Each row of a before or after table is a point. One or more steps were done to the points. Then noise was added and the rows were shuffled. The steps act on columns, c1 being the first. Name the steps. A step turns or swaps two columns, mirrors them in a line or flattens them onto one, adds a multiple of one to another, or multiplies or shifts one. Angles are multiples of 10 degrees, from the lower column toward the higher: turns from -170 to 170, lines from 10 to 170 but not 90. Use the fewest steps. Two steps may share a column if one is a turn and the other turns, adds or multiplies; they go together, in the order done. Otherwise the lowest column goes first.
In the rows, 128 means zero.

Before (13 x 3):
[[98,137,102],
[188,66,84],
[181,154,160],
[144,138,112],
[113,127,151],
[99,159,120],
[102,90,139],
[127,99,57],
[139,154,72],
[110,120,134],
[116,92,129],
[139,83,117],
[155,62,145]]
After, 13 rows:
[[116,66,97],
[152,28,43],
[122,127,111],
[117,177,81],
[121,116,94],
[134,146,72],
[117,142,62],
[139,22,105],
[133,168,31],
[123,70,90],
[126,81,17],
[150,169,121],
[132,56,76]]
Steps: multiply c1 by 0.4; multiply c2 by 1.6; shift c3 by -40

Before, 10 rows:
[[131,166,89,165,95,135],
[120,133,146,126,64,119],
[94,104,176,141,151,99],
[172,138,66,164,84,128],
[69,69,160,79,161,183],
[107,141,125,120,138,100],
[56,97,176,109,200,175],
[197,130,105,175,140,208],
[124,117,158,77,166,160],
[105,164,151,131,110,129]]
After (10 x 6):
[[127,138,125,139,174,22],
[127,126,127,64,127,137],
[209,68,152,159,80,124],
[93,155,117,83,164,97],
[123,141,122,140,122,160],
[128,173,109,94,167,124],
[146,150,121,112,132,141],
[138,93,141,152,140,169],
[212,84,144,201,109,140],
[149,109,134,165,78,108]]
Steps: turn c1 and c6 by -140 degrees; flatten c2 and c3 onto the line at 160 degrees; swap c4 and c5

Before (13 x 9):
[[97,116,156,148,140,123,162,132,153],
[135,160,79,148,96,153,95,149,111],
[121,128,122,67,136,132,166,137,176],
[88,132,112,153,182,148,128,133,106],
[99,91,151,105,160,99,156,56,129],
[110,97,86,99,139,79,163,135,169],
[133,119,163,61,84,149,97,112,169],
[171,127,101,143,151,85,105,137,184],
[91,106,109,103,128,136,92,77,157],
[157,148,168,114,159,80,95,143,119],
[167,75,116,101,137,86,94,125,103],
[182,128,105,59,114,111,97,111,98],
[161,108,147,137,122,144,114,148,144]]
After (13 x 9):
[[158,101,120,100,153,162,161,139,243],
[119,132,156,69,132,138,164,138,207],
[131,108,151,138,108,102,112,149,127],
[167,131,90,62,105,91,98,114,111],
[89,131,98,154,110,188,131,131,115],
[103,103,132,102,153,144,92,80,198],
[117,119,181,63,146,86,96,115,148],
[187,144,151,113,109,150,94,144,60],
[187,122,143,141,101,132,106,139,251],
[137,94,144,107,135,180,158,60,97],
[184,76,98,101,113,125,96,120,104],
[118,116,162,149,145,152,163,129,131],
[113,161,79,146,139,92,96,152,166]]
Steps: turn c1 and c6 by 60 degrees; turn c5 and c6 by 130 degrees; turn c3 and c9 by -40 degrees; multiply c9 by 2

Before, 14 rows:
[[90,66,105,107,117,178,120,120,77,137,105,129],
[137,57,142,79,108,110,124,132,238,87,149,143],
[120,156,128,106,82,144,139,91,182,157,147,146],
[147,81,123,145,80,156,119,88,88,97,144,112],
[122,80,166,105,155,146,154,92,107,99,107,79],
[105,102,88,139,120,117,93,107,112,108,79,86],
[110,135,106,78,91,124,150,177,231,91,149,122],
[63,84,136,174,124,151,105,88,116,112,125,128],
[160,137,120,131,133,140,105,162,179,162,140,146],
[101,109,169,107,99,174,66,102,96,119,132,90],
[111,121,122,71,84,37,129,167,204,128,114,169],
[77,70,104,129,104,113,107,101,103,168,149,67],
[95,102,71,102,164,125,79,74,77,117,129,115],
[108,115,134,82,116,55,155,188,195,81,176,148]]
After, 14 rows:
[[95,136,58,105,164,158,189,70,79,117,130,121],
[79,163,97,122,105,198,150,97,108,169,105,96],
[165,123,107,126,131,111,127,159,180,161,109,138],
[104,60,126,79,83,106,138,165,202,109,103,60],
[123,129,135,99,86,96,138,82,184,158,107,149],
[110,83,160,63,116,133,136,180,188,122,180,66],
[100,168,88,107,103,162,31,97,101,120,129,152],
[63,121,110,176,120,169,101,87,117,121,150,142],
[122,155,162,116,154,191,83,96,104,92,130,125],
[146,137,119,134,88,179,127,92,89,125,166,144],
[108,132,144,72,96,124,174,176,231,115,158,120],
[100,148,83,153,119,162,166,101,110,85,113,105],
[99,126,115,109,118,189,155,125,73,111,104,177],
[138,84,127,75,103,188,102,134,237,103,156,114]]
Steps: turn c6 and c12 by 70 degrees; turn c2 and c6 by -70 degrees; turn c3 and c7 by -70 degrees; multiply c7 by 1.6; turn c4 and c11 by 20 degrees; turn c10 and c11 by -50 degrees

Before, 8 rows:
[[130,196,127,127,71,67,68,70,93,76,127,105,74,106,129,133,142,157,67,53],
[104,52,109,182,52,138,100,20,105,122,102,130,100,148,171,136,122,136,111,105],
[106,110,158,114,129,154,140,135,162,133,148,82,132,115,63,48,106,124,140,172],
[153,96,152,150,140,160,145,153,130,106,174,140,127,193,185,115,155,155,171,103],
[139,117,134,86,124,124,68,73,106,140,158,102,155,151,153,137,77,130,137,160],
[140,89,143,128,135,133,165,83,93,192,155,110,142,137,174,102,149,139,149,110],
[102,178,156,109,112,141,153,133,140,132,7,144,104,93,112,141,125,115,71,144],
[167,180,133,171,152,128,171,139,102,171,127,124,98,57,111,98,119,84,110,117]]
After, 8 rows:
[[106,92,94,115,129,154,116,134,163,133,146,174,132,115,63,93,108,89,140,101],
[167,160,157,171,151,128,144,140,101,172,153,133,98,57,111,94,119,87,109,96],
[139,98,117,87,124,125,80,73,106,141,108,154,156,152,153,133,77,134,137,115],
[140,133,92,127,134,133,117,83,92,193,164,147,143,136,174,124,149,121,150,153],
[101,142,138,109,111,140,240,132,141,132,84,112,104,92,111,127,125,127,70,71],
[130,217,173,128,72,67,109,70,92,75,90,152,73,106,129,144,143,147,66,120],
[104,114,93,181,53,138,141,20,105,122,98,127,99,148,171,136,121,137,112,201],
[153,144,88,150,139,159,93,154,130,107,161,117,127,193,184,136,155,136,170,147]]
Steps: turn c2 and c3 by 140 degrees; turn c2 and c20 by 120 degrees; multiply c7 by 0.7; turn c7 and c11 by 60 degrees; multiply c12 by -1; flatten c16 and c18 onto the line at 50 degrees

Before:
[[130,125,120,137,129,139,101,109,164,142,132,115,188,133,132,115,138,128,135,118,141,85,142,159,114,117,120,114,119,107,117,135],
[129,171,120,147,125,139,127,106,137,99,111,103,128,129,118,120,141,121,127,142,105,94,119,154,131,149,93,107,141,105,138,122],
[121,122,113,138,136,90,144,102,126,109,117,96,138,122,129,132,121,108,109,121,160,96,139,119,135,145,126,115,145,114,120,142],
[139,112,150,118,143,92,115,116,7,143,125,147,126,132,147,86,144,128,133,127,111,148,132,120,112,139,128,115,85,158,133,135],
[128,145,163,120,80,144,147,124,133,115,104,117,168,127,130,150,111,129,116,129,160,96,111,134,143,135,132,123,125,114,98,117],
[130,107,116,131,123,108,147,128,134,132,116,101,126,129,130,131,117,89,140,136,159,141,95,126,123,139,107,125,117,103,129,159],
[132,131,124,116,143,125,140,121,162,139,107,101,121,110,145,146,139,132,138,139,149,98,139,165,147,139,104,143,145,123,137,118],
[144,137,111,157,135,116,143,104,137,136,152,107,111,93,132,131,133,122,130,131,154,96,132,117,120,149,96,106,125,156,114,129],
[165,117,136,117,142,145,145,105,137,131,106,114,115,105,134,98,114,129,139,146,150,166,113,119,137,129,133,117,138,104,142,160],
[131,136,131,130,119,142,137,137,142,139,167,121,135,127,105,101,137,88,128,119,150,142,104,133,126,143,116,110,136,123,126,125],
[119,114,142,140,136,119,115,108,151,111,119,103,143,123,133,128,141,132,118,105,98,95,129,116,143,140,128,107,135,106,105,122]]
After, 11 rows:
[[131,106,143,118,123,108,147,128,111,132,114,59,126,129,130,131,117,89,140,136,159,134,95,126,123,140,107,125,132,103,129,159],
[131,125,139,135,129,139,101,109,141,142,150,82,188,133,132,115,138,127,135,117,140,90,142,160,114,117,120,114,131,107,117,135],
[132,130,123,104,143,125,140,121,129,139,150,100,121,110,145,146,140,132,137,139,149,107,138,165,147,139,104,143,111,122,137,117],
[139,112,130,122,143,92,116,116,65,144,123,222,126,131,147,87,144,129,133,128,111,149,131,121,112,139,128,115,176,158,133,135],
[145,137,144,161,135,117,143,104,118,136,134,106,111,93,132,131,133,122,130,131,155,92,132,117,120,149,96,106,122,156,114,129],
[131,136,121,165,119,143,136,137,131,139,128,118,135,128,105,101,136,88,128,119,150,146,104,133,126,142,116,110,122,123,126,125],
[119,114,112,124,136,119,115,108,124,111,138,103,143,122,133,128,141,132,117,105,98,94,129,116,143,141,127,108,129,106,105,122],
[166,116,116,104,142,145,146,105,123,132,106,64,115,105,133,98,114,130,139,146,150,159,113,119,137,129,133,117,124,104,142,160],
[128,145,99,103,80,144,147,124,123,115,148,134,168,127,130,150,110,128,116,129,160,103,110,134,144,135,133,123,148,114,98,118],
[121,122,133,121,136,89,144,102,102,109,139,89,137,123,130,133,121,107,109,121,160,94,138,119,135,145,126,115,106,114,119,141],
[129,171,129,118,126,138,126,106,115,99,131,114,128,129,118,120,141,121,127,142,105,87,119,154,131,149,93,107,113,105,138,122]]
Steps: turn c3 and c29 by 150 degrees; turn c4 and c11 by -70 degrees; turn c11 and c22 by 40 degrees; turn c9 and c12 by -50 degrees; add -1.5 times c32 to c12

Before (10 x 64):
[[127,114,114,144,112,128,121,117,118,135,153,121,125,103,106,148,143,118,123,133,134,134,115,124,120,116,140,129,153,137,122,116,141,147,140,132,115,121,128,135,139,110,150,130,123,120,115,118,124,150,133,127,121,135,129,95,117,114,143,141,127,135,126,137],
[116,98,123,146,136,106,163,141,151,132,117,139,123,149,142,131,112,133,132,122,101,101,143,137,103,114,114,96,144,122,150,121,106,116,101,115,122,139,135,129,145,122,102,114,148,150,146,144,114,107,134,108,129,114,128,154,148,143,140,114,153,115,125,165],
[120,84,126,132,119,110,138,131,164,155,113,139,118,151,140,126,95,146,136,119,124,108,144,134,102,111,111,110,142,107,147,110,106,104,114,110,136,140,150,115,142,125,105,108,146,154,133,152,113,132,116,119,144,116,116,132,153,124,152,122,143,112,111,139],
[110,123,143,112,142,134,122,113,112,112,131,119,123,108,118,141,121,121,118,124,138,152,87,107,142,107,123,150,124,124,133,141,126,141,134,125,138,141,135,151,131,118,152,120,131,127,118,112,107,130,118,130,112,101,145,122,111,127,106,128,99,135,128,133],
[126,132,106,138,112,131,120,89,128,135,142,127,147,119,123,141,158,115,88,115,139,127,136,136,125,142,148,132,159,122,139,114,131,152,137,128,96,116,119,107,148,98,150,130,131,113,129,141,141,122,138,133,145,139,114,105,124,112,136,133,122,153,96,163],
[132,113,128,145,128,122,116,127,126,126,159,123,139,118,125,128,149,130,98,112,123,136,120,100,142,118,126,134,143,135,134,116,121,127,130,119,119,120,132,122,152,120,151,124,133,123,139,115,129,127,132,134,127,132,117,100,111,119,122,124,121,152,124,137],
[99,120,144,117,164,133,136,135,122,120,124,133,129,113,122,129,126,158,120,113,134,125,114,118,132,128,116,133,133,138,140,147,135,116,113,113,117,144,129,148,111,125,124,91,109,131,124,121,99,134,126,129,118,113,124,137,126,148,117,122,118,129,123,124],
[103,90,129,131,121,95,154,132,141,123,122,138,133,149,133,126,107,142,150,110,117,107,141,145,93,109,134,111,150,120,146,131,106,122,105,99,141,154,130,118,127,140,96,104,151,149,136,150,103,100,114,106,142,122,113,138,129,133,146,113,146,112,127,122],
[99,118,156,98,139,138,134,132,124,109,141,130,122,112,120,125,129,135,127,144,136,119,110,112,131,126,109,135,112,118,117,130,116,132,136,104,117,135,137,155,110,130,122,93,124,152,131,128,97,108,129,117,113,125,128,133,104,147,109,132,118,134,134,128],
[127,126,123,144,118,136,126,124,111,125,165,112,124,101,119,134,140,121,99,133,128,139,139,111,144,119,151,149,150,115,139,113,131,152,139,141,115,121,107,128,155,105,142,131,133,131,119,116,131,165,122,144,137,131,120,108,110,113,108,137,97,152,129,150]]
After:
[[121,252,127,125,119,156,137,130,164,153,115,138,115,152,137,130,95,146,138,116,125,106,143,133,103,113,109,109,140,108,148,111,107,105,112,157,136,143,123,116,142,126,106,125,146,156,134,150,112,133,115,118,148,112,114,146,153,124,151,124,157,112,112,141],
[130,126,127,114,129,135,115,127,127,123,158,125,141,118,124,123,149,130,99,113,122,136,120,102,141,118,123,135,143,136,133,114,121,128,128,133,117,117,133,121,152,119,151,123,134,123,137,114,131,128,132,136,128,134,116,158,111,119,122,123,114,155,122,139],
[115,243,123,115,133,147,163,142,151,132,119,138,126,149,142,120,116,133,133,124,97,103,145,138,104,114,113,95,143,120,147,120,107,117,99,147,121,141,140,129,147,121,102,128,148,150,146,144,112,107,137,104,128,116,127,120,149,143,139,114,176,113,124,180],
[100,157,159,155,139,126,134,132,125,110,142,130,121,110,117,139,130,135,125,143,140,117,112,115,134,127,111,137,111,119,118,132,117,129,137,169,117,135,113,155,110,129,124,131,125,152,133,128,97,108,129,117,115,126,127,128,103,146,113,131,109,140,130,126],
[126,105,120,117,118,107,125,122,111,126,166,115,124,102,116,117,141,120,100,135,127,140,140,109,144,121,153,151,153,115,139,112,131,152,141,119,113,121,136,129,152,104,141,135,132,131,119,115,132,164,121,145,141,132,120,148,111,112,106,136,67,153,129,155],
[100,165,147,138,167,126,135,134,121,120,123,132,129,112,126,131,124,156,120,112,135,127,114,118,134,128,118,136,133,139,137,147,136,117,113,166,113,144,123,147,112,122,121,137,110,133,125,120,102,134,126,126,117,111,123,126,125,147,116,123,104,129,125,123],
[105,243,128,122,124,150,156,128,137,125,124,136,133,148,135,128,110,144,151,110,118,106,144,147,93,108,133,110,152,121,147,129,105,120,105,166,139,155,151,115,127,141,96,119,152,151,134,150,103,98,115,107,141,124,114,138,127,133,144,114,164,112,127,121],
[129,113,112,122,111,130,121,115,117,135,151,120,124,105,107,103,144,118,122,131,134,134,114,123,119,114,139,131,153,137,121,116,141,149,142,126,114,121,127,135,141,110,150,130,122,120,114,118,125,152,131,127,122,138,128,163,116,114,143,140,124,137,126,141],
[125,84,105,125,111,117,123,88,128,139,141,128,151,120,122,111,158,112,90,116,140,126,138,136,124,141,146,129,156,120,139,112,130,152,140,126,93,116,133,106,148,100,150,126,130,112,129,142,143,120,140,133,145,139,113,151,124,110,135,130,116,153,94,172],
[110,130,144,148,142,127,122,111,110,113,131,118,122,104,120,121,123,122,116,124,139,152,86,109,140,106,122,150,123,125,133,140,125,140,138,136,139,141,120,152,130,118,154,131,129,130,116,115,107,131,119,131,112,100,145,135,111,129,107,129,70,136,127,137]]
Steps: turn c2 and c56 by -150 degrees; multiply c2 by 3; turn c4 and c16 by -160 degrees; turn c6 and c39 by -130 degrees; turn c36 and c44 by 130 degrees; multiply c61 by 2; multiply c64 by 1.3

Before, 10 rows:
[[116,115,124,145,179,94,141,120,133,110,114,97,140,180,145,107,147,140,129,147,110,150,152,150,116,152,139,128,126,146,82,147,117,116,130,117,112,161,85,117,144,89,105,148,142,121,172,97,141,130,101,105,121,136,78,135,120,157,166,90,75,123,161,118],
[103,128,158,146,149,115,137,109,91,105,142,107,155,167,75,76,135,106,133,178,64,117,138,120,88,130,146,121,137,130,108,126,112,110,122,142,160,154,156,131,135,93,97,161,164,92,143,140,110,152,127,115,133,149,111,168,110,151,150,95,95,137,158,134],
[139,109,143,102,155,159,137,98,127,144,160,135,158,113,150,93,123,151,149,176,148,132,156,104,148,169,83,164,128,164,115,129,169,110,146,122,124,137,130,136,148,129,84,165,148,111,160,130,144,115,102,121,141,167,83,113,122,150,143,103,130,128,157,109],
[86,142,137,157,137,58,110,128,172,183,99,153,108,92,139,146,114,137,165,91,136,148,129,148,158,142,181,118,108,129,184,160,122,150,93,144,123,80,134,86,105,96,180,110,90,144,105,99,102,101,207,115,63,136,194,136,188,105,87,133,144,109,79,112],
[175,199,88,52,127,118,135,119,172,117,88,127,169,159,205,142,144,109,159,114,127,134,143,139,171,118,129,120,152,112,81,160,196,150,119,73,175,91,107,87,100,145,174,43,139,142,131,95,105,82,147,142,170,114,130,44,145,159,149,152,57,68,106,132],
[118,113,158,137,165,143,119,126,135,160,129,99,192,170,132,112,128,156,106,155,94,143,171,118,111,171,116,160,129,99,96,124,150,138,107,155,108,157,128,142,131,112,121,153,146,165,155,116,118,133,105,101,100,162,94,123,147,156,113,103,123,173,152,93],
[98,114,117,117,148,147,115,139,117,117,140,126,182,148,152,90,92,143,107,160,118,151,129,108,147,172,135,156,141,168,96,136,119,112,109,143,110,127,112,88,121,137,111,103,149,120,164,131,143,152,88,118,143,145,96,133,144,183,119,118,105,152,143,119],
[138,94,134,156,182,145,126,88,141,122,133,113,142,134,144,84,116,155,98,141,109,133,100,109,97,172,133,168,125,107,125,129,154,115,112,134,116,132,96,120,143,150,130,125,165,121,148,128,143,119,114,115,138,138,92,117,113,166,134,105,82,133,147,138],
[80,137,191,125,122,89,146,127,163,182,101,135,73,136,123,147,132,128,123,104,89,135,127,154,178,125,163,115,112,121,197,148,119,156,113,153,134,56,98,119,81,102,152,112,96,158,120,80,157,105,212,138,119,129,160,166,203,77,109,98,143,96,51,97],
[125,155,151,106,130,106,158,103,192,178,85,160,78,104,133,150,109,94,140,105,167,160,144,205,156,83,150,114,119,139,233,160,133,145,77,132,179,84,77,86,85,130,164,92,114,164,111,87,110,113,191,160,107,129,183,166,217,90,120,117,110,138,69,96]]
After:
[[86,142,155,159,140,59,110,129,174,135,84,154,107,91,121,145,150,136,166,90,136,148,129,148,134,143,180,118,107,146,183,160,122,151,93,146,123,80,132,88,106,96,183,110,89,144,105,99,101,110,208,115,64,137,196,136,189,105,87,154,145,109,80,112],
[125,155,133,105,132,106,159,105,193,138,19,160,76,104,125,149,138,93,140,104,168,161,145,205,134,82,150,114,119,153,233,159,133,145,77,132,179,84,77,86,87,130,178,92,114,163,112,87,110,112,191,159,108,129,183,167,217,90,121,154,110,139,69,95],
[119,114,101,136,165,144,119,126,135,122,72,100,191,170,135,112,124,155,105,155,94,142,171,117,149,170,116,161,128,112,95,125,150,139,107,155,107,157,128,142,130,113,130,153,146,165,156,115,118,130,106,100,101,162,94,123,146,155,112,112,123,174,152,93],
[176,200,189,51,153,118,135,118,172,121,105,127,169,159,55,142,175,110,160,112,127,134,143,140,102,118,128,120,152,112,81,160,195,149,118,73,174,91,106,87,100,145,163,43,139,142,132,95,104,123,147,141,171,114,130,44,146,160,150,175,56,68,105,132],
[98,114,126,117,155,147,116,139,118,140,128,127,182,148,113,89,96,144,107,160,119,150,129,108,99,173,134,157,142,160,96,136,120,111,109,142,110,127,111,89,121,137,125,102,149,121,165,132,144,112,89,117,142,146,96,134,145,183,120,112,106,152,144,119],
[81,137,96,125,121,89,147,127,163,131,9,134,72,136,131,147,152,127,123,103,89,135,129,152,128,124,162,115,112,139,198,148,120,157,113,154,133,56,97,120,81,102,205,111,96,157,121,79,158,123,212,138,119,130,159,166,202,77,108,128,143,96,50,98],
[140,109,89,102,161,160,138,98,128,142,132,135,158,112,118,92,139,150,149,175,148,132,157,104,97,170,83,164,128,164,115,129,170,110,146,123,125,137,130,136,149,129,122,165,148,111,159,130,144,119,103,121,141,168,82,111,123,149,145,87,131,128,157,110],
[103,129,85,145,130,117,137,110,90,126,79,106,156,167,186,76,107,106,133,177,65,116,138,120,155,130,146,122,136,121,108,126,111,109,122,141,160,154,156,131,135,93,100,162,164,93,142,142,109,140,127,116,132,149,111,168,110,150,150,95,95,137,158,132],
[117,115,117,145,182,96,142,120,132,132,13,97,140,180,130,108,130,141,129,146,110,148,153,151,124,153,139,128,125,137,83,147,118,116,130,118,112,160,85,118,145,90,105,148,142,122,172,98,141,141,101,104,120,137,79,135,121,156,165,115,74,123,162,117],
[139,95,123,156,185,145,125,88,140,122,86,113,141,134,131,84,135,153,99,141,109,133,101,108,154,172,136,168,125,107,125,129,153,113,113,135,117,133,96,120,144,151,113,125,165,120,148,127,143,117,113,114,138,138,91,117,112,166,134,109,82,134,148,138]]
Steps: turn c3 and c43 by -140 degrees; turn c25 and c43 by 140 degrees; mirror c5 and c15 in the line at 10 degrees; flatten c10 and c30 onto the line at 70 degrees; turn c11 and c60 by -50 degrees; multiply c11 by 3; multiply c17 by 0.7; turn c17 and c50 by 70 degrees

Before, 13 rows:
[[131,115,131,122,152,114,125,134,157,130,135,145,138,143,155,108,163,110,163,121,138,165,120,107,103,98,153,145,129,127,135,138,140,169,101,116,96,86,123,115,93,97,153,138,162,141,96,150,142,161,115,130,123,113,128,172,128,119,111,121,112,118,106,156],
[151,111,129,148,137,160,137,129,138,145,118,141,105,111,153,122,150,122,138,123,143,144,77,101,114,109,129,132,158,121,168,138,158,140,116,159,95,90,127,133,88,97,143,153,110,160,86,169,175,150,133,127,103,107,119,130,146,123,111,118,105,133,114,159],
[79,104,159,160,83,145,112,108,69,143,162,104,139,116,99,106,103,160,136,189,112,123,128,133,132,96,74,100,108,84,110,111,83,130,152,95,126,172,144,104,120,145,170,93,106,130,109,119,113,97,72,114,141,132,123,107,108,147,92,148,146,130,148,137],
[133,113,165,139,78,143,126,148,76,128,175,97,138,116,131,122,139,130,115,181,125,142,126,132,109,115,85,142,135,79,102,121,125,134,149,86,93,168,131,102,94,165,165,104,131,134,149,140,126,132,67,102,120,105,111,124,99,178,132,151,158,136,167,125],
[95,131,142,108,138,142,140,182,123,154,158,137,132,128,128,127,93,106,123,105,135,146,137,137,166,104,108,145,117,181,116,154,134,101,95,136,118,153,125,140,164,126,160,147,180,102,102,151,117,139,139,130,131,149,148,104,105,91,77,113,155,131,92,128],
[129,95,117,129,109,152,144,153,140,139,136,175,118,118,149,118,139,92,142,122,125,137,119,86,106,95,140,118,150,111,136,133,143,137,109,129,107,57,97,125,79,122,136,115,135,141,101,140,174,148,132,129,122,108,121,137,123,112,99,142,99,103,113,125],
[130,114,142,160,89,120,110,143,52,146,162,129,158,129,96,121,137,152,99,189,127,149,113,143,124,138,66,126,98,91,101,126,115,151,163,76,117,139,147,114,125,175,189,83,120,123,127,105,104,114,76,132,138,127,129,97,123,177,135,168,155,168,145,111],
[84,119,131,119,135,162,119,151,102,125,148,129,152,107,133,109,106,109,133,116,143,138,123,118,143,101,97,141,163,149,162,114,135,118,122,159,117,156,125,152,188,101,134,142,206,97,121,100,127,128,153,116,140,145,153,110,100,92,93,128,176,154,64,121],
[134,112,115,122,152,145,113,122,131,119,124,140,145,148,160,125,139,119,140,108,125,136,112,108,92,80,126,114,141,129,127,147,131,129,97,156,90,108,102,109,86,116,122,119,127,130,89,136,167,150,117,122,93,99,129,128,154,138,105,127,77,130,132,124],
[92,123,132,123,145,164,126,137,135,121,150,109,160,145,150,128,106,84,127,125,130,149,128,125,177,124,89,138,137,179,135,150,124,136,89,127,121,135,98,164,160,128,162,99,155,131,123,127,136,106,129,105,140,176,134,116,103,104,93,99,170,140,82,120],
[126,126,124,143,139,153,155,113,135,134,103,167,131,138,147,113,151,84,136,110,160,140,100,120,102,95,114,125,134,85,128,124,172,120,99,166,133,109,123,120,90,114,104,119,126,148,92,141,157,121,113,120,141,108,122,147,145,130,86,111,97,114,120,152],
[88,131,157,120,110,142,125,138,135,117,152,128,158,138,159,120,83,96,109,112,126,144,130,148,173,135,122,127,128,146,161,134,127,105,113,144,115,125,116,171,166,101,139,97,181,96,100,146,112,147,120,125,134,139,121,98,109,108,108,117,166,151,81,138],
[101,117,147,134,101,143,115,146,70,162,138,118,152,92,145,102,141,157,110,189,136,141,117,129,105,136,96,92,98,104,101,133,101,131,152,98,109,126,138,105,113,150,143,126,110,121,155,122,122,111,77,119,127,126,102,136,99,176,131,144,137,139,152,130]]
After (13 x 64):
[[103,119,146,134,100,143,114,147,71,162,137,118,152,92,144,100,141,159,110,178,134,141,116,129,105,135,94,92,99,104,103,135,101,132,153,101,108,126,138,102,114,148,143,127,110,120,154,123,117,111,77,118,127,196,101,137,140,175,132,145,137,100,131,131],
[84,120,133,119,134,162,119,149,103,126,149,130,152,107,134,110,108,110,135,157,144,140,123,118,144,103,96,140,164,148,163,114,133,116,121,170,118,156,126,153,190,103,134,142,208,97,120,100,146,128,155,115,140,61,154,111,155,93,94,126,176,100,110,122],
[125,126,123,145,138,153,155,113,134,135,103,168,129,141,147,115,152,83,136,86,159,139,100,122,101,96,114,126,136,83,129,125,173,119,99,142,133,109,122,118,91,114,105,118,126,147,91,141,149,120,114,119,141,34,124,148,113,132,87,111,95,145,149,150],
[130,115,131,122,153,114,126,134,157,131,135,146,135,143,154,108,165,110,162,98,138,166,121,108,102,96,152,145,128,128,135,139,141,168,101,104,97,86,124,114,92,97,153,136,163,138,94,149,144,162,114,129,124,151,128,171,119,118,114,121,111,126,132,154],
[135,112,115,123,151,145,116,121,132,119,126,139,146,147,161,125,141,117,141,78,123,134,112,109,91,79,125,114,142,128,128,150,131,127,95,125,90,109,103,110,87,118,123,119,127,129,88,136,150,147,117,123,94,53,128,129,130,140,105,126,77,153,159,126],
[150,110,130,150,137,159,136,128,139,147,119,142,105,111,153,122,148,123,139,95,145,143,79,100,112,109,130,132,156,122,169,138,157,140,115,134,94,92,128,131,88,97,144,151,108,160,86,168,164,151,135,126,105,49,119,130,133,122,111,121,103,143,160,160],
[133,111,165,139,77,144,126,147,78,126,174,97,140,116,129,125,141,130,114,157,124,141,126,134,109,117,85,141,133,80,102,122,125,133,148,69,92,168,131,102,93,165,167,103,130,135,150,140,115,132,68,102,118,218,113,125,136,177,134,151,158,101,136,126],
[91,132,159,120,111,142,125,137,136,118,154,127,158,139,158,122,83,95,111,138,127,144,132,148,173,134,122,126,126,145,161,133,127,106,113,151,117,125,114,171,167,102,142,96,180,97,100,144,133,147,119,124,134,94,120,98,151,108,107,116,168,110,104,140],
[79,105,157,161,82,143,111,107,67,143,160,106,138,115,100,107,101,160,135,184,113,123,128,132,131,97,74,101,108,84,109,108,83,129,152,104,126,172,144,105,120,146,170,93,108,131,110,119,112,97,74,114,141,207,123,109,129,147,92,149,147,108,119,138],
[128,95,118,128,108,152,144,153,140,140,135,177,117,118,151,121,137,93,141,89,124,136,119,85,105,96,141,119,149,113,136,134,143,136,109,110,106,57,98,125,77,122,136,116,134,140,100,141,161,148,131,131,122,120,122,136,103,113,98,142,99,123,161,125],
[91,124,131,123,145,164,126,139,136,122,150,109,160,147,151,126,105,83,127,147,128,149,129,125,177,124,87,138,137,180,133,151,124,136,91,172,121,135,98,162,159,126,162,99,155,132,122,127,147,106,129,105,141,149,133,115,141,106,93,99,169,103,122,118],
[130,113,142,160,89,120,110,143,52,146,161,130,159,130,94,120,136,152,100,186,125,149,114,145,124,139,69,126,98,92,101,127,115,150,163,83,118,139,148,114,126,175,189,83,119,122,128,105,108,114,77,132,140,251,128,95,168,177,133,168,155,124,114,108],
[95,131,142,109,138,142,139,182,123,154,157,139,131,129,127,127,95,105,122,130,134,145,137,136,165,103,109,146,119,183,117,153,134,101,96,154,117,152,125,140,164,127,160,148,179,101,103,152,132,139,140,130,131,115,148,104,130,91,77,112,154,103,110,128]]
Steps: add 0.7 times c41 to c20; multiply c36 by 2.5; turn c36 and c54 by -70 degrees; multiply c63 by 0.4; turn c49 and c63 by 50 degrees; swap c57 and c62
